Each row of a before or after table is a point. One or more steps were done to the points. Then noise was added and the rows were shuffled. The steps act on columns, c1 being the first. Write out the steps. A step turns or swaps two columns, mirrors them in a line or flattens them onto one, adds a multiple of one to another, or multiplies or shifts one. Angles are multiples of 10 degrees, from the lower column toward the higher: turns from -170 to 170, lines from 10 to 170 but not 90. Use the fewest steps. Two steps may share a column if one is a turn and the other turns, adds or multiplies; they go together, in the order done. Otherwise the lowest column goes first.
(in the rows, 128 means zero)

Before:
[[184 191]
 [144 101]
 [155 178]
 [ 75 111]
 [101 209]
 [134  92]
 [160  93]
 [157 126]
 [193 106]]
After (9 x 2):
[[144 126]
 [164 121]
 [169 123]
 [196 116]
 [ 85 135]
 [161 123]
 [148 126]
 [141 128]
 [ 87 134]]
Steps: flatten c1 and c2 onto the line at 170 degrees

Before, 14 rows:
[[143 148 118]
 [  7 152 123]
 [131 123 183]
 [127 141 138]
 [140 129  87]
 [ 80 181 127]
 [139 165  87]
 [138 129 109]
 [141 146  91]
 [ 45 160  92]
 [142 126  96]
 [143 125 168]
 [138 138 106]
 [135 123 122]]
After (14 x 3):
[[129 178  82]
 [ 91 159  47]
 [185 124 131]
 [ 89 146 143]
 [122 121 133]
 [ 91 130 144]
 [106 137 138]
 [136 143 130]
 [167 121 143]
 [ 94 127 143]
 [ 84 164 141]
 [123 154   2]
 [120 146 143]
 [109 129 139]]
Steps: swap c1 and c3

Before (10 x 6):
[[144 114 216 113 133 136]
 [150 109 200  76 174 177]
 [120 125 119 145 170 141]
 [117 132 124 106 121 116]
 [117  87 127  83 189 184]
 [114 147 125  81 124  84]
 [ 92 129 104  86 118 189]
 [ 51 144 136 181 167 137]
 [176 163 148 180 111 159]
 [139 172 110 122 203 149]]
After (10 x 6):
[[163 110 198 172 174 177]
 [174  87 127 142 189 183]
 [177 148 125 139 125  85]
 [182 129 103 119 119 190]
 [153 133 124 130 123 117]
 [127 172 110 140 201 150]
 [121 142 137  36 168 139]
 [118 125 120 113 169 142]
 [133 113 214 149 133 136]
 [ 59 163 147 144 110 159]]
Steps: turn c1 and c4 by 120 degrees

Before (10 x 9):
[[136 104 137 171 160 127 138 130 124]
 [104 114 107 112 150 111 135 140  83]
 [139 148 183 110 160 151 128 143 128]
 [125 156 109 112 136  94 139 122 151]
 [ 96 157 118 125 150 127 138 112  91]
 [130 146 249 101 153 124 130 113 146]
 [119 109 153 165 120 137 116 144 146]
 [130 134 125 122 150 119 101 113 101]
 [118 101 104 125 140 148 138 108 103]
 [101  98 106 158 163 132 113 133 153]]
After (10 x 9):
[[103 117 108 113 151 108 134 109  86]
 [135 105 137 173 160 123 138 127 124]
 [139 142 183 111 160 154 128 138 119]
 [100  98 105 159 163 127 112 147 144]
 [123 161 109 113 136  98 141 136 149]
 [131 147 252 101 153 128 128 128 152]
 [119 108 153 165 119 134 116 151 131]
 [ 95 156 118 126 150 132 138  92 111]
 [128 136 126 121 149 120 100  99 118]
 [118  98 104 125 142 144 137  97 122]]
Steps: turn c2 and c6 by 10 degrees; turn c8 and c9 by -40 degrees

Before (9 x 12):
[[125 167 142 134  97 122 132 119  97  86 132 120]
 [137 121 124 132 129 114 135 144 164 151 116 148]
 [149 129 124  60 127 148 120 114 135 141 118 139]
 [142 110 169  90 104 113 115 115 156  93 144 145]
 [152 119 125 130 129 148 138 117 124 152 133 135]
 [125 140 118 143 131   7 128 111 132 144 153 149]
 [147 107 116 135 131 143 127 119 152  69 132 119]
 [148 135 130 148 134 148 107 116 163 136 122 150]
 [147 130 119 146  88 127 108 122 158 145 128 138]]
After (9 x 12):
[[ 91 107 102 136 130 143 128 119 154  79 133  99]
 [114 129 121  60 127 147 120 116 134 147 119 160]
 [116 167 155 136  97 123 132 119  97  89 131 102]
 [104 112 211  89 104 112 116 115 155 101 144 179]
 [137 140 109 144 132   6 127 111 132 143 154 190]
 [112 120 122 129 128 148 138 117 122 160 133 150]
 [116 130 110 145  88 127 108 123 157 149 129 157]
 [112 135 132 148 133 148 109 115 164 141 123 194]
 [128 121 119 132 128 114 136 144 164 154 115 189]]
Steps: mirror c1 and c10 in the line at 80 degrees; multiply c3 by 2; multiply c12 by 3

Before (14 x 18):
[[180 112 107  77 133 179 183 125 126 132 131 119 117 154 136 123 116 156]
 [159 139 143 153 115 113 100  72  86  89 139 139 104 149 196 113  86 123]
 [208 107 139 142  96  83  96 135  99 164 205 136  98  68 150 130 173 121]
 [147  89 132 139 178 160 119 174 162 141 170 129 184 162  92  86 119 181]
 [131 160 142 149 198  71 101  60 103  93 196 148 204 139 188  66 165 170]
 [128 117  92 177 184 159  87 131  83 161 104  77 181 125  92  71 143 112]
 [127  54 167 153  82 167 158  62 109  91 147 144 123 108 160 104 177 128]
 [122 126 148  83 101 121  85 124 135 119 140 141 123 145 138 157 152 106]
 [127  51 134 122 194 153  87  68 149  85 102  92 106 168 129 144 126 110]
 [ 94  95 106 120 112 161 115 132 164  86 160 101 118 126 188  86  82 124]
 [185  89 170 153 101 126 100 157 168 168 183  47 130 169 197 124 158  83]
 [157  44 157 128 102 168 179 143  65 153 138  43  99  79 116 173 109 122]
 [152 157 124 147 145 135 110 155 141  99 124  67 152  67 117 105 101 137]
 [139  52 161  85 173  68 159 140 160  62 143  85 137 173 150  71  78 101]]
After (14 x 18):
[[178 113 106  77 134 180 182 124 129 133 132 122 117 103 136 123 117 156]
 [157  45 156 127 101 169 181 144 130 153 137  43  99 176 115 174 107 122]
 [ 95  97 107 119 110 162 115 134 127  87 159 101 119 131 189  88  84 124]
 [123 125 147  84 104 121  81 126 128 121 141 142 120 111 140 159 151 107]
 [128 121  94 176 184 159  86 130 127 161 103  77 182 131  92  70 142 111]
 [125  54 168 152  83 166 157  62 128  89 148 145 126 149 161 104 178 127]
 [210 109 136 143  96  81  96 133 128 164 204 138  98 187 150 130 176 120]
 [131 162 142 149 200  72  99  61 127  93 197 148 203 115 188  68 165 168]
 [151 156 124 146 145 135 109 157 125 100 123  67 152 189 118 106  99 138]
 [157 139 142 153 116 112  99  72 128  89 139 139 104 106 197 116  86 123]
 [138  53 160  85 175  68 159 141 130  61 145  85 137  82 148  70  76 102]
 [127  51 134 120 195 153  87  69 129  85 102  92 107  88 131 143 126 109]
 [186  88 170 151 102 125  99 157 127 165 184  47 130  88 197 124 158  85]
 [145  87 133 138 177 161 117 175 129 140 169 129 184  95  90  85 121 179]]
Steps: multiply c9 by 0; multiply c14 by -1

Before:
[[121 134  74 141 123 166 108 117 199 147 119 104  86 104 112  72 121  90
   85  84 104  71 153 207]
 [149 133 170 132 152 175 158 133 104 122 118  91 173 108 172 110 103 148
  112 132 116  79 133 112]
 [100  49 100 129 113  74  93 110 195 149 156 169 101 155 148  66 160 165
  144 184 146 175  95 147]
 [189 118  77 140 111 162 120 211 119 111 112 159 169 179 129 109 148 110
  130  86 116 111 160 204]
 [148 121 159  88 115 113 170 133 117 134 183 149 145 106 114 110 121 174
  164 152 200 152 147 112]
 [182 159 119 109 133 129  78 194 126  61  75 142  74 163 100 160 196 182
  155 149 120 138 155 131]
 [109 102 131  70 143 101 127 160  85 123 112  66  97 128  79 133 117  93
  138  80 142 153  95 133]
 [191 101  89  86 182 177 147 117  91 141  72  79  88 120  90 149 180 144
   51  89 173 169  98 110]
 [127  91 139 172 188 126  98 100 106  78 158 150 134 101 108  64 182 104
  164 153 194 119 113 154]
 [122  67 157 109 101  94 135 112  98 134  83  69 105 153 197 106 135 102
  146  77 184 148  74 121]
 [162  84 107  62  82 120 110 119 178 109  98 169  73 100 178  88 152 100
   59 181 184 124 105  92]
 [200 119  86  86  84 155  93 107 125 177 152  80 114 160 131 133 127  76
  122  80 113  76 148  96]]
After:
[[190 101  88  87 182 147 107 116  90 142  73  79  88 119  90 149 180 120
   51  90 172 169  98 109]
 [161  84 106  62  83  88 160 118 179 109  98 170  74 101 177  88 152 128
   59 181 184 125 106  92]
 [122 134  73 141 122 136 171 118 199 147 119 104  85 103 112  72 120 126
   85  85 104  71 154 207]
 [147 122 158  88 114  85  68 133 117 135 184 148 145 107 114 110 120 114
  163 152 201 152 147 112]
 [181 157 119 109 133  98 105 195 126  59  75 143  75 164  99 159 196 198
  154 149 120 137 155 132]
 [200 120  87  85  84 125 191 108 125 176 152  80 114 162 132 133 128 132
  123  80 112  76 148  99]
 [108 103 131  70 142  71 159 161  86 124 112  66  98 128  80 133 117 111
  138  80 142 152  95 132]
 [189 118  77 140 112 132 147 211 118 110 112 158 169 179 129 110 148 128
  128  86 115 111 160 205]
 [149 132 169 132 153 145  94 132 104 122 117  92 172 108 172 110 103 111
  113 133 118  80 132 112]
 [121  66 156 109 100  64 147 112  98 133  82  68 105 154 198 105 136 110
  147  75 182 148  74 121]
 [127  90 138 171 188  96 163 101 105  77 158 149 134 100 109  65 183 142
  164 154 194 119 113 155]
 [100  49 100 129 114  45 113 110 196 148 157 169 101 155 147  65 161 177
  144 183 145 176  94 148]]
Steps: shift c6 by -30; mirror c7 and c18 in the line at 120 degrees
